Each row of a before or after table is a point. One or more steps were done to the points. Then noise was added and the rows were shuffled. The steps act on columns, c1 being the first. Write out the steps. A step turns or swaps two columns, mirrors them in a line or flattens them onto one, adds a multiple of one to another, or multiplies or shifts one. Angles are multiples of 10 degrees, from the lower column toward the higher: turns from -170 to 170, lines from 10 to 170 but not 90. Use the fewest steps. Two steps may share a column if one is a turn and the other turns, adds or multiplies; they go together, in the order done. Otherwise the lowest column goes first.

Before (12 x 3):
[[-45  10  -4]
 [-33 -48  23]
 [  1 -23  29]
 [  9 -14 -44]
 [-23 -64 -23]
 [-28  23 -28]
 [-37  -4  -6]
 [ 59  18   3]
 [  1  -9 -13]
 [ 28 -12  23]
 [-41  19  20]
 [ 60  10  21]]
After:
[[-27  48  29]
 [-19   7  17]
 [  6  10  -3]
 [ 27 -11 -19]
 [ -6 -21   6]
 [ 26  16 -25]
 [ 36 -20 -27]
 [-15  23  18]
 [ -7  60   2]
 [-24  -9  25]
 [  9   7  -5]
 [-37 -14  27]]
Steps: flatten c1 and c3 onto the line at 140 degrees; multiply c2 by -1

Before, 9 rows:
[[  0   2  16  -5  -8   4]
 [  5  42 -27  -1   9 -19]
 [-10 -32  29 -21  31 -11]
 [-47  82 -12   2   7  -9]
 [  9 -48 -15  17 -24   8]
 [-43  -5  15  38  61  29]
 [-21 -40  10  -4   3 -23]
 [  0  26  -5  11   8  23]
 [-20  19 -25 -36  26  17]]
After, 9 rows:
[[-33  -3 -25 -21  30  29]
 [ 33 -29 -15   0 -24  16]
 [-85  31  -9   8   4  -4]
 [ -7   9  20 -10  -4  -4]
 [-13  26  -4  15   3  28]
 [  7 -49  13   1  -3 -32]
 [-16  41 -27   1  10  -5]
 [ 14 -33  27  -3  31 -20]
 [-35 -22  10  70  52  19]]
Steps: turn c1 and c2 by 40 degrees; add -0.5 times c3 to c6; add 0.5 times c5 to c4

Before (10 x 8):
[[ 61  -9  23 -17  -2 -48 -26  13]
 [ 14   4  17  39  40  28 -38  29]
 [-42 -15  -6  24  17 -16 -11  -7]
 [-43  53  -1  10  26 -15 -41 -48]
 [-20   9  37 -14  12  29 -74  12]
 [ -6 -12 -16 -47 -41  22  -2  17]
 [ -3  -8   2  38  -5  22 -39 -28]
 [ 10  -9  26 -26 -18 -37   3 -61]
 [ 24 -25 -23  13  -3 -25 -22 -26]
 [-40   6   4  23 -19 -23  -6  10]]
After, 10 rows:
[[  9 -44 -36 -16 -49  12 -64   2]
 [ 13  10  14 -12 -44  22 -28   1]
 [-39  20 -11 -52  45 -17 -47   0]
 [ 34   0  22  18  22 -46 -22   0]
 [ 12  22 -15 -35  20 -22 -19   4]
 [-11   3  35 -27  22  10 -41   2]
 [  3   8   4  25   3  38 -57   4]
 [-40  12 -18  31 -14  36 -58   3]
 [  2  17 -36  29 -26 -14 -93   0]
 [ 40  -1  -8 -24 -22  27 -25   1]]
Steps: turn c1 and c5 by 130 degrees; turn c2 and c3 by -140 degrees; swap c4 and c6; shift c7 by -20; multiply c8 by 0

Before, 10 rows:
[[ -1  12  28  25  26   5 -25  -1  13]
 [-19 -31   0 -35 -25 -14  16  13   8]
 [ 24  -4  -7  44 -30  22 -29   0  14]
 [ 10 -39  -2  -6  57  30 -12 -36  -1]
 [ -9 -12 -32   3  60  -4 -14 -29  25]
 [-15  -1  -5 -68 -41  12  12 -29  13]
 [ 12  -4 -17  19  59  33  34 -11  -9]
 [-44 -12  -4 -26 -45  -6 -10 -30 -14]
 [  4  -5  -8 -44 -27 -24  -6 -19 -20]
 [  5  13  -8  31  22  38 -39  44  -4]]
After:
[[-31  12  12  14  34  62   9   1 -33]
 [  8  12  23 -21 -37 -25 -41 -27 -44]
 [ 18  29  27   2  49  31  -9  -5  70]
 [ 12  27  15  -7  34  51   3 -43   1]
 [ 29   8   1  21 -34   5  25   1  49]
 [-14  17 -20 -22 -16 -24 -20 -17  20]
 [ 28 -30  -6  13  21  17  -2  -6  43]
 [ 41  -1 -30  18  -1  43   9  36  -8]
 [-15   9  30 -48 -39 -13 -19 -11  35]
 [  3   6  20 -30 -12 -34   8  -9 -61]]
Steps: turn c1 and c7 by 90 degrees; turn c2 and c3 by 130 degrees; turn c3 and c8 by 60 degrees; multiply c4 by 0.7; turn c5 and c6 by 30 degrees; multiply c9 by 3

Before:
[[ -5  19  -9  -7  12  10  17 -30   1  23  15]
 [-11 -51  17  17 -36  -8 -19  18  83  25  27]
 [ 15  48   1  21 -22 -12  24  21 -22 -26  13]
 [  6  -8  39 -35 -23  -6  -9   6 -25 -22  16]
 [-15  45  -9  -3 -36 -61  23  20 -28  22  30]
 [-17  -7   4 -29 -10  11 -39  -3 -28   3  -5]
 [-14 -18  16 -35 -20 -12  22   7 -20  17 -31]
 [ 57  34   4 -20  64  10  15   0 -10  19 -30]]
After, 8 rows:
[[-20 -30  34 -36 -19 -14  26   4 -14  48 -16]
 [-22  18  41 -34 -26  -3  -8   2   6  10 -10]
 [-30  30  24  -7 -33 -63  54  20 -14  51  45]
 [ 80  26  27  14 -36 -14   5  17 -14  54 -49]
 [-19  15  23  20 -19 -12  40  21  15   2  47]
 [-30  -7  -8 -30  -7   9 -28  -2 -17  31  -6]
 [-10 -33 -18 -18  65  11 -44  -1  56  51  32]
 [  4  17  -3  -9  10   8   9 -28  -3  53  18]]
Steps: swap c1 and c9; swap c2 and c11; add -1 times c5 to c7; turn c3 and c7 by -30 degrees; shift c10 by 30
